Rows are points. Examples show where two turns around zero, p and q, send a point. Write where each new point lands after one turn and then the other. Backwards means that the second turn is done in reverse. Each puzzle has new turns, and all numbers are rounded.

Turn p:
[0.3,-3.0] -> [1.1,-2.8]
[-1.6,-0.3] -> [-1.4,-0.7]
[-5.4,1.8] -> [-5.7,0.2]
[0.8,5.2] -> [-0.7,5.2]
[5.9,-3.7] -> [6.7,-1.8]
Turn q:
[-2.8,1.0] -> [-2.6,1.5]
[-2.1,0.7] -> [-1.9,1.1]
[8.2,0.5] -> [8.1,-1.1]
[-3.3,-2.1] -> [-3.6,-1.4]
Where do these land?
q, then p: [1.2,1.0] -> [1.1,1.1]
p, then q: [-4.1,1.3] -> [-4.2,0.9]
q, then p: [-1.6,0.1] -> [-1.6,-0.1]
q, then p: [-0.2,-7.2] -> [0.5,-7.2]
q, then p: [4.7,4.9] -> [4.2,5.3]

Turn p:
[-5.1,0.8,2.1] -> [-4.7,0.4,3.0]
[-2.5,2.1,4.3] -> [-2.2,2.9,4.0]
[3.8,-4.5,-0.9] -> [4.7,-3.6,-0.5]
[3.9,1.6,-5.5] -> [2.3,0.3,-6.5]
Turn q:
[-7.8,-4.7,0.8] -> [-6.7,-6.1,-1.3]
[2.7,1.0,2.1] -> [1.3,2.0,2.7]
[3.2,-4.8,-2.3] -> [4.4,-4.3,0.7]
[-0.3,4.2,1.6] -> [-1.5,4.3,0.1]
[2.2,4.1,-2.2] -> [2.5,4.0,-2.1]
Where do these land?
q, then p: [-0.5,3.1,2.2] -> [-2.5,2.9,0.2]
q, then p backwards: [-0.7,-9.6,0.1] -> [-2.2,-9.3,-0.9]
q, then p backwards: [-1.6,1.9,-2.0] -> [0.3,2.0,-2.5]
q, then p: [2.8,4.5,-0.3] -> [0.5,4.8,-2.3]

Turn p:
[2.2,-1.0,0.8,2.9] -> [3.1,-1.2,0.8,1.7]
[3.4,-1.0,-2.5,-2.1] -> [1.0,-2.8,-3.1,-2.1]
[1.1,1.0,-1.7,-3.2] -> [-0.8,-0.2,-2.4,-3.0]
[2.2,-0.5,9.2,2.4] -> [4.5,-0.2,8.6,-0.9]
[-7.4,-2.8,-2.5,-4.5] -> [-9.4,-0.6,-0.7,0.5]
[-1.5,4.4,-3.3,4.4] -> [1.5,5.1,-3.2,3.7]
Turn q:
[2.1,3.5,3.2,-3.8] -> [1.9,5.5,1.5,-2.4]
[-0.2,-0.1,-3.2,-2.0] -> [-1.6,0.0,-2.9,-1.8]
[-4.5,5.1,-5.3,3.7] -> [-6.1,1.6,-3.8,5.9]
[3.8,-2.8,1.0,4.2] -> [4.9,-3.4,0.1,2.4]
[-1.2,-5.6,4.5,-2.0] -> [0.9,-3.5,5.3,-4.0]
Where do these land?
q, then p backwards: [-3.6,3.3,-4.5,-3.7] -> [-4.6,2.4,-3.7,-4.2]
q, then p: [-0.8,3.5,-0.3,-4.2] -> [-1.8,4.4,-1.4,-2.5]
p, then q: [-2.7,-1.6,-1.6,-3.5] -> [-4.6,-1.4,0.9,-1.0]
q, then p: [6.0,-4.5,0.4,5.5] -> [5.7,-7.1,-1.1,1.5]
q, then p backwards: [0.6,-2.0,-0.3,6.7] -> [1.1,-5.1,-1.2,4.6]
p, then q: [0.6,1.4,6.3,-0.8] -> [2.6,3.6,4.2,-2.3]

Turn p:
[3.8,-5.8,-0.6,-2.2,-5.6,3.8] -> [1.5,-7.5,0.5,-0.2,-5.8,2.7]
[0.0,6.0,-1.0,0.8,8.8,-1.2] -> [2.2,6.6,-0.7,1.0,8.0,1.3]
[-4.2,-2.4,-2.3,4.2,4.5,-0.9] -> [-4.7,-1.0,0.6,2.3,6.1,-1.5]
[-1.6,-1.1,0.8,-1.7,-5.5,2.6] -> [-1.8,-1.5,2.3,-1.5,-5.5,0.9]
[5.3,2.4,-1.2,-0.8,-8.6,-0.8] -> [1.3,-0.3,-5.8,-2.6,-8.0,2.0]
[0.1,0.6,-0.4,-2.2,-3.7,2.2] -> [-0.2,-0.3,0.9,-1.9,-3.8,2.2]
[-2.6,0.3,0.6,-1.1,6.5,-5.2] -> [1.1,2.1,0.8,-1.6,6.9,-4.6]
[-0.9,0.0,4.0,3.1,3.6,-0.6] -> [0.5,2.0,1.3,4.4,2.2,-3.1]
Turn q:
[-4.1,-1.6,4.6,-2.5,-3.0,-6.4] -> [-1.0,-2.8,3.2,-0.1,-8.8,0.1]
[3.0,-0.4,-0.1,3.6,-1.5,-1.6] -> [3.7,0.3,-0.2,3.4,0.1,-1.3]
[4.4,5.5,-7.2,5.4,3.2,4.3] -> [1.2,6.1,-6.5,2.3,8.1,-2.8]
[-6.0,-5.4,-1.1,-0.5,-1.0,2.2] -> [-2.8,-6.8,-2.3,-0.8,-0.4,3.5]
[-4.0,1.5,4.3,-0.3,1.3,-2.8] -> [-4.5,0.1,2.7,1.4,-4.1,-0.7]
[4.7,-1.4,1.1,-0.9,3.3,3.3] -> [1.3,0.4,3.5,-1.4,5.6,-0.6]
[3.4,1.9,-6.4,0.1,2.1,-0.4] -> [2.3,2.4,-4.3,-2.2,3.1,-4.1]
[-1.5,-0.2,4.8,-4.9,-4.4,1.4] -> [-0.2,0.2,3.9,-2.7,-3.7,5.9]
Where do these land?
q, then p: [0.3,3.5,0.8,-3.9,-6.8,0.6] -> [1.6,2.1,0.6,-1.1,-5.6,5.9]
q, then p backwards: [5.4,-4.6,-0.7,2.2,2.7,7.3] -> [0.8,-2.7,-3.1,-1.4,9.8,0.2]
p, then q: [0.7,-3.9,-7.2,2.0,2.5,7.0] -> [-4.3,-5.8,0.3,1.4,7.6,3.9]
q, then p: [0.7,0.0,-2.9,-6.1,-4.4,-2.1] -> [3.6,-1.7,-0.3,-5.1,-4.1,3.3]
p, then q: [-5.7,-1.1,4.2,2.2,1.7,-4.3] -> [-2.8,0.2,1.3,2.3,-6.0,-5.2]
p, then q: [1.0,2.0,2.9,0.0,-0.2,-6.0] -> [2.5,2.8,-1.7,-1.6,-3.1,-4.6]
q, then p: [0.4,0.7,-0.6,3.5,0.2,-1.3] -> [-1.5,0.3,-3.1,1.3,0.9,-0.6]
p, then q: [-2.7,3.4,3.5,0.0,4.4,-1.1] -> [-2.3,5.0,2.3,1.9,-1.0,-3.5]

Turn p:
[2.1,5.9,0.3,-0.1,2.8,3.1] -> [4.1,1.7,-1.9,-2.0,4.8,-2.6]
[0.8,-1.3,-3.6,-4.6,2.2,-2.8] -> [-3.9,-0.2,2.0,-2.7,-1.2,-4.6]
[-7.3,6.9,-1.7,4.9,2.9,-7.8] -> [-7.5,8.4,-5.1,3.9,5.2,0.8]
[0.8,-2.5,1.1,-1.5,-8.3,0.8] -> [1.5,-2.4,-2.0,-2.1,-6.9,4.0]
[2.0,-3.1,3.3,4.5,3.8,-0.2] -> [2.2,-0.9,2.9,6.6,1.2,-0.8]
[1.4,-3.5,-0.5,4.3,-2.7,3.2] -> [1.7,-5.5,-0.9,2.6,-0.5,3.0]
[-2.0,-2.0,0.0,1.5,3.5,1.8] -> [-0.7,-1.0,3.2,1.5,3.3,1.0]
[2.6,-0.7,-0.2,0.9,-0.2,-0.6] -> [0.8,-1.3,-0.7,1.4,-1.0,-1.6]
[-0.2,0.4,1.3,-10.1,-4.1,2.4] -> [2.0,1.4,2.4,-9.5,-5.0,0.6]
Turn q:
[-1.2,2.4,1.9,-1.2,-4.9,2.5] -> [-1.4,4.1,1.0,1.9,-3.3,3.0]
[1.6,-3.3,-2.5,-5.4,-2.9,-3.0] -> [3.4,0.0,-0.5,-5.9,-0.7,4.4]
[-3.0,0.8,-0.3,-1.1,-2.1,5.4] -> [0.0,0.0,2.0,4.6,-2.7,3.5]
[0.8,-2.3,1.8,3.5,9.3,1.0] -> [-0.2,-4.5,1.8,2.5,7.1,-5.3]
[-2.1,3.4,-4.3,2.8,-2.4,5.0] -> [1.1,-0.8,-1.8,6.1,-5.6,0.1]
[-2.1,-3.0,-0.1,1.5,-2.0,-2.1] -> [-1.0,-1.5,2.2,-2.9,-2.6,-0.9]
[-2.5,3.2,-0.3,-3.1,-2.6,-3.4] -> [-3.4,1.1,-3.2,-2.3,-1.9,3.5]
[7.4,-1.9,4.5,6.9,9.3,-1.8] -> [1.3,0.2,1.0,0.1,9.4,-11.1]
[1.1,0.7,-0.7,-4.0,-1.6,-3.6] -> [0.1,1.4,-2.6,-4.0,0.3,2.9]
Where do these land?
q, then p: [-5.0,1.8,1.2,3.5,5.9,-5.6] -> [-8.8,1.1,4.9,0.9,0.0,2.4]
q, then p: [-4.6,7.6,-2.7,1.2,6.6,-3.5] -> [-10.1,-4.5,1.2,1.2,3.6,2.3]
q, then p backwards: [0.7,-1.6,3.1,0.4,1.1,1.6] -> [-0.9,-0.7,1.0,-0.3,3.7,0.4]
p, then q: [2.2,-3.4,2.3,-6.5,-0.3,0.3] -> [-1.3,6.1,2.0,-3.8,0.0,2.7]
p, then q: [-0.9,5.4,0.0,-1.7,-6.3,4.2] -> [6.8,0.1,-3.0,1.8,0.6,5.6]
p, then q: [0.9,-6.9,-3.3,0.1,-1.9,3.7] -> [1.8,-1.1,8.0,-2.5,-0.3,1.0]
p, then q: [2.2,-0.9,1.3,-0.6,-4.7,-2.4] -> [2.0,2.1,-0.3,-1.0,-5.0,0.7]
q, then p backwards: [4.5,-1.9,-2.1,3.5,-0.5,1.7] -> [5.4,1.3,3.0,-1.0,1.6,0.5]
